Each row is a point. Each copy is the shape, with its points in the same order, turned, moved and blurred by noise. Say if it was mirrored as well.

Shape, 8 rows:
19 -45
5 35
0 25
-7 -26
59 30
5 10
-6 6
-9 27
Copy 1 (8 x 2):
-59 -7
17 20
10 11
-31 -19
-12 65
-3 7
-3 -4
17 4
Copy 1 is: mirrored
Copy 2:
29 -38
12 39
5 30
3 -19
61 42
11 17
2 11
-3 30
Copy 2 is: only turned
Copy 3, 8 rows:
12 -57
19 26
12 20
-1 -33
66 9
11 2
0 2
6 24
Copy 3 is: only turned

Shape:
-6 -23 -7
-8 -36 -9
15 -13 19
-8 8 3
-46 19 -41
26 3 48
19 -32 -46
Copy 1 (7 x 3):
-1 -27 10
2 -43 5
27 -12 24
-8 -1 25
-65 -6 3
37 7 52
6 -27 -39
Copy 1 is: only turned
Copy 2 (7 x 3):
1 21 -10
-1 34 -14
13 13 20
-5 -4 3
-40 -20 -46
19 1 50
29 28 -47
Copy 2 is: mirrored
Copy 3:
16 -30 3
10 -38 8
-9 -11 22
21 3 7
66 -8 -30
-19 18 47
-10 -43 -37
Copy 3 is: mirrored

Shape (10 x 4):
-23 -36 -4 -2
-10 25 18 -30
32 27 -19 27
1 36 -34 9
-13 21 -38 16
23 -8 14 -40
29 -42 -8 7
-22 -16 4 33
28 20 -34 8
-10 -44 36 -34
Copy 1, 10 rows:
-43 -24 -1 5
-10 34 -27 -10
45 -2 21 8
25 12 29 -24
7 1 35 -24
1 2 -46 -4
1 -48 -13 13
-25 -10 23 25
36 -10 11 -16
-51 -11 -46 17
Copy 1 is: mirrored
Copy 2 (10 x 4):
-21 -15 -10 31
8 44 4 3
30 -13 -28 -41
0 10 -37 -40
-18 -2 -36 -30
34 25 -18 31
25 -36 -32 31
-17 -30 7 -1
22 -3 -46 -27
7 8 12 68
Copy 2 is: mirrored
Copy 3:
-9 -22 1 13
20 15 35 -26
59 28 -24 12
29 37 -29 -16
13 29 -35 -4
43 -29 28 -18
38 -38 -14 29
-1 9 -6 41
49 15 -32 -6
5 -46 44 8
Copy 3 is: only turned

Shape (12 x 8):
26 71 -6 -18 26 -33 -20 -6
3 18 -10 -81 36 36 5 12
-10 16 -4 -16 58 1 61 -13
-24 -4 -33 -10 -34 -22 32 13
-9 19 8 -3 -6 25 -19 -12
-8 45 -6 0 19 16 -16 8
-2 9 -28 49 -22 -9 -9 54
-19 -37 -6 -4 -29 16 11 -25
2 26 40 -23 32 -2 -35 -5
19 8 5 35 13 10 15 0
26 0 -5 -12 -6 -12 4 -3
19 -59 -44 -16 25 3 -11 -19
Copy 1, 12 rows:
10 89 -36 1 -2 -23 6 3
-27 33 -30 -71 0 5 43 33
-22 22 -29 -7 53 -13 74 -9
-31 -5 -20 17 -45 -8 46 -32
-5 29 19 -7 -5 20 6 6
-28 50 -12 4 7 11 3 13
-37 -4 -32 55 -25 6 -25 -11
-5 -24 23 -11 -16 16 30 -36
4 50 16 -21 18 -29 -5 23
7 4 -16 28 25 11 11 -6
17 10 -23 -5 -13 -9 15 -12
0 -21 -29 -52 11 3 -3 -56
Copy 1 is: only turned
Copy 2, 12 rows:
30 28 -51 -1 47 -49 15 -4
-37 27 -39 -11 42 26 53 -36
27 13 8 -39 53 15 70 11
-3 0 -13 -41 -40 -17 47 22
-2 37 -6 -2 4 6 -7 4
4 45 -18 12 25 -13 17 18
6 -1 -2 37 -35 -36 29 56
-2 -2 6 -38 -34 35 1 11
-11 17 -7 -2 55 -15 -15 -11
40 5 14 14 10 3 20 17
17 -13 -20 -10 -1 -5 15 -8
1 -43 -42 -16 3 55 15 24
Copy 2 is: mirrored
Copy 3, 12 rows:
0 72 -3 -14 17 -36 -30 22
-16 20 4 -89 33 -9 21 18
-5 21 -23 -17 32 -28 60 -14
-31 15 -32 -7 -51 15 25 12
-4 17 32 -16 -6 13 -2 -4
-30 39 25 -7 26 1 -9 5
-48 7 -19 40 -9 42 -28 34
0 -24 3 -19 -43 27 14 -26
3 11 48 -21 26 -36 -18 15
9 6 -4 23 25 19 -3 -4
13 7 -21 -16 -10 1 -12 11
-18 -34 -44 -46 6 -1 -18 -31
Copy 3 is: only turned

Shape:
-14 15 -33 12 -4 51 -21 27 -4
-29 -44 -40 -3 -15 16 29 21 44
1 -18 11 -35 -39 7 44 -13 19
-12 2 14 5 -8 -21 -18 -31 -11
-49 -36 -17 -18 -32 33 20 -14 27
-12 4 5 47 -8 -26 -42 -21 -20
24 -27 18 5 5 -15 -36 -19 -21
25 -43 9 -28 -19 -29 13 -51 -42
0 -42 25 -19 -38 -29 38 5 -36
-28 16 -33 48 33 39 -8 8 15
-14 8 1 38 41 10 -11 -3 -23
-6 -8 -23 -7 -4 26 8 21 37
1 -28 46 -3 -2 5 -19 -13 -6
-8 35 -20 38 35 -2 -18 10 0
38 -37 32 22 -40 -21 22 -41 -29
Copy 1:
-22 31 -39 -10 -33 2 -25 7 -12
-19 42 -25 -14 53 -31 -13 -21 8
11 12 30 -43 34 -2 9 -20 11
-24 -25 14 16 -19 -6 6 -4 37
-43 24 -2 -44 41 -15 -27 -10 17
-31 -20 8 34 -47 -30 -6 -6 26
9 -50 5 35 -11 -9 -25 3 13
20 -72 40 -16 24 -30 4 1 11
28 -13 54 -20 28 -53 -7 19 14
-55 30 -46 31 -2 13 7 -5 -17
-34 -12 -12 47 -19 8 11 28 -10
-3 41 -27 -8 16 9 -15 -14 13
4 -26 29 16 2 10 -31 7 21
-14 13 -33 44 -34 0 28 13 5
13 -44 61 12 0 -33 6 -34 -5
Copy 1 is: mirrored
Copy 2 (15 x 9):
28 43 -25 8 17 19 -23 -26 -7
72 -7 -45 -17 -15 -37 1 -20 24
33 -23 -21 -36 -26 -33 37 -32 -28
-18 -28 8 10 -21 3 7 -11 -3
47 -16 -50 -33 -25 6 15 -35 13
-16 -11 26 49 -27 16 -11 -21 5
8 -42 28 32 -5 9 -2 8 -24
-2 -81 -13 19 -20 -18 29 -6 -54
14 -34 -26 11 -49 -40 32 7 -45
24 33 -15 24 37 14 -2 -20 44
-17 8 -3 38 26 9 11 10 14
54 9 -16 -15 10 -26 -3 -24 9
16 -27 23 -3 -20 21 20 16 -17
-14 26 6 28 28 -12 -17 -11 27
12 -51 17 45 -30 -12 60 -22 -45
Copy 2 is: only turned
Copy 3:
45 33 -6 37 41 19 7 0 35
66 -15 -16 29 5 -33 8 51 45
24 -25 13 2 -45 -4 22 45 25
-11 25 -12 -9 -16 -6 -28 11 2
44 -14 -33 16 -24 6 2 45 61
-19 50 -11 4 5 -18 -48 -13 16
-10 13 9 10 -4 5 -57 13 -19
-1 -17 1 13 -70 1 -37 16 -30
-14 -7 8 49 -60 -22 -4 45 -5
29 11 -40 10 59 -5 5 -15 35
-13 11 -31 17 43 -3 -10 -8 -7
48 -4 2 10 21 -10 11 36 37
-22 -3 6 10 -3 11 -33 44 10
12 35 -22 5 53 -17 5 -13 -3
-29 -24 29 22 -54 -17 -37 -10 4
Copy 3 is: only turned
Copy 4:
32 29 -23 26 37 1 -12 53 27
-2 -22 -15 -37 72 -18 -25 27 30
-15 -5 -27 -59 -5 2 -5 1 15
10 -4 -4 21 -12 -26 29 -9 7
-9 -3 -40 -39 45 -31 14 30 34
9 -8 6 57 -10 -30 18 0 20
7 -24 13 28 -28 -8 20 26 -18
-26 -44 -37 -7 -39 -10 19 -4 -33
-49 -3 -16 -22 -21 -25 -25 -5 -29
25 19 1 46 74 16 14 27 33
5 20 6 54 30 6 24 9 -7
24 0 -5 -21 42 9 -10 29 22
-11 4 20 -6 -14 -12 33 25 -4
37 17 13 61 33 8 3 -1 9
-56 -37 -12 10 -47 6 7 -3 12
Copy 4 is: mirrored
